Every row gives one point. Two turns around zero, p and q, are shown by what they do to some points. Write where each new point lands after one turn and then the other. Backwards means that the second turn is done in reverse. Each puzzle has new turns, and all numbers are rounded.
In the rows, zero is written as 128.

Turn p:
[130  78] => [138  79]
[110 191] => [100 187]
[ 91 145] => [ 89 139]
[175 112] => [177 120]
[133 114] => [135 115]
Turn q:
[155 127] => [123 155]
[ 98 163] => [100  91]
[122 162] => [ 96 115]
[137  59] => [193 152]
Where do these land?
q, then p: [183 112] => [122 185]
p, then q backwards: [107 165] => [166 147]
q, then p: [ 94 106] => [161 105]

Turn p:
[105 126 117] => [128 104 137]
[145 131 109] => [116 127 105]
[121 195 111] => [ 61 125 146]
[141  60 176] => [207 156 125]
Turn q:
[118 126 102] => [127 106 111]
[161  66 105] => [152  74 173]
[ 92 161 187] => [ 83 190 124]
[141 159 118] => [150 142 105]
Where do these land?
p, then q: [166 131 181] => [153 176  91]
p, then q: [ 96 100 120] => [142 115 167]
p, then q: [146 120 101] => [132  98 113]
q, then p: [ 64 175  97] => [103  49 108]
p, then q: [168 114 141] => [156 132  94]

Turn p:
[186 100 121 136] => [120 138 187 102]
[ 98 163 110 104] => [105 138  88 157]
[131  74 152 190] => [178 104 146  65]
[113 165 171  80] => [139 117 119 202]
[140 152 112 171] => [142 172 120 104]
[100 112 102  86] => [ 83  97 109 138]
Turn q:
[130  81 155 139] => [ 88 100 120 152]
[211 162  81 128] => [220 129 117 168]
[ 97 127 147 151] => [ 92 150 122 122]
[103 110  89 126] => [130 113  96  93]
[100 160 168  96] => [111 148 185 106]
Where do these land?
p, then q: [103  83 116 128] => [116  81 126 107]
p, then q backwards: [220 120 126 104] => [122 170 206  94]
p, then q backwards: [106 135 133  91] => [148  95 140 145]
p, then q: [123 106  88 163] => [146 106 159  88]
q, then p: [129 125 116 151] => [113 145 119 118]
q, then p: [ 93 172 106 162] => [ 99 171 111 171]
p, then q: [122 155 210  98] => [122 141  81 206]
